Every row gives one point. To make a cloud, some directions were put in groups of two or more. Within a group, all points are equally far from the middle, so they leave a hole (a ring in 2 directions, a hollow ball in 3). The other directions are filled evenly. Then the cloud was stretched, turned, moved and blurred a little. Count the holes, and give their numbers of directions, smallest first.

Cloud:
[[ 4.8 -4.4 -1.1]
 [ 2.4 -5.3 -2.1]
 [-0.5 -2.6 -2.5]
 [ 5.5 -1.6  1.0]
 [-1.8 -5.9  1.9]
 [ 4.8 -2.5  1.6]
 [ 2.8 -4.7 -2.3]
 [ 2.9  0.9  3.0]
 [-4.1  0.2  3.5]
 [-0.3 -3.3  3.6]
 [ 1.3 -6.4  1.0]
 [ 4.2  1.1  2.1]
 [ 3.3  2.8  1.5]
 [ 0.2 -4.9 -2.3]
 [-2.2  3.3  1.2]
 [-5.1  0.6  1.9]
 [ 3.7  0.0  2.8]
 [ 1.0 -6.1 -1.7]
 [ 2.2 -0.1 -2.3]
 [ 3.2 -1.2  3.0]
 [-3.7 -4.6 -0.6]]
Holes: 1 (3)

Cloud, 20 rows:
[[ 3.0 -3.5  2.7]
 [-1.1  0.3 -5.9]
 [ 4.2 -2.1  0.7]
 [-4.7  1.9  0.2]
 [-1.1  2.5  4.5]
 [ 1.9 -3.9  2.9]
 [-5.0 -0.5 -1.5]
 [-0.6 -0.8  5.2]
 [ 0.3 -2.3 -6.2]
 [-5.0  0.3 -0.8]
 [ 1.1 -0.3 -5.0]
 [ 2.0 -2.0 -5.0]
 [-0.9  2.8 -2.6]
 [-1.0  2.9  3.9]
 [ 1.9  2.4  2.2]
 [-4.1  2.3 -2.5]
 [-5.0  1.1 -1.1]
 [-1.0  0.0 -6.0]
 [ 1.7 -1.9  4.9]
 [ 1.3 -4.6 -4.4]]
Holes: 1 (3)

Cloud:
[[ 0.4  0.8  6.0 -0.4]
 [-4.7  0.9  2.7  4.1]
 [ 1.4  1.5  5.0  4.8]
 [ 2.0 -4.9  1.0  0.3]
 [-4.1 -0.6  3.0 -1.1]
 [ 1.9  2.8  1.0  4.4]
 [ 0.0 -0.5  4.1  2.2]
 [ 4.2 -3.2  3.3 -1.2]
 [-0.8 -3.6  6.3 -2.0]
 [ 0.8  3.8  3.1 -2.1]
 [ 0.1 -2.9  6.0 -2.8]
 [ 2.4 -2.7 -4.7 -2.1]
 [-4.4  6.4  0.7  0.1]
 [ 1.1  3.2  3.8  3.6]
 [-0.5  2.1 -3.8  3.1]
 [ 3.6 -2.1  1.0  4.9]
 [ 3.7 -0.8  1.4  6.3]
 [-6.8  2.1 -0.8  3.5]
 [-0.7  3.1 -3.0  1.9]
 [-7.0  2.1  1.5 -3.4]
 [ 1.1  2.0  1.8 -3.6]
 [ 2.9  0.0  5.5 -1.7]
 [-2.8 -0.6 -2.5  0.3]
 [ 3.1  0.3  2.2  3.6]
 [-4.5 -1.5  1.2 -2.0]
 [ 0.2  3.4  3.4 -0.7]
 [-1.4  4.8  5.1  1.8]
 [-2.2  1.0  1.2 -1.4]
 [-0.4  6.0  2.3 -0.5]]
Holes: 0

Cloud, 27 rows:
[[-4.4  2.7  4.7 -2.2]
 [-1.3 -5.4  4.0  0.9]
 [-2.0  2.9  6.4  0.5]
 [-3.0 -3.0  3.9 -4.1]
 [ 2.9 -0.1  0.8 -2.5]
 [-2.8  3.9  3.3 -5.1]
 [ 0.0  2.8 -0.8  2.4]
 [ 2.6  1.7  1.6 -2.4]
 [-0.1 -2.6 -5.1 -2.8]
 [-1.3  4.4 -3.7 -0.9]
 [-1.3  1.9 -4.9 -3.4]
 [-0.7 -4.2 -4.0 -0.5]
 [ 1.6  1.6 -1.8  1.8]
 [-1.7 -5.7  0.2  0.9]
 [-4.0  3.4  5.2 -2.6]
 [-3.2  3.8  5.8 -0.7]
 [-0.3 -3.3  6.3 -0.4]
 [ 2.5  0.1 -2.3  1.2]
 [-0.1 -3.5  2.2  2.9]
 [-0.7  5.0  4.9 -3.1]
 [-0.6 -1.9  5.2  2.2]
 [-0.5 -3.7 -4.7 -1.3]
 [-0.6 -0.8  4.1  2.9]
 [ 0.5  3.6  5.1 -2.4]
 [ 1.6 -3.5 -2.5  1.5]
 [-0.1  4.3  5.2 -2.6]
 [-0.1 -5.1 -0.1  2.1]]
Holes: 2 (2, 2)
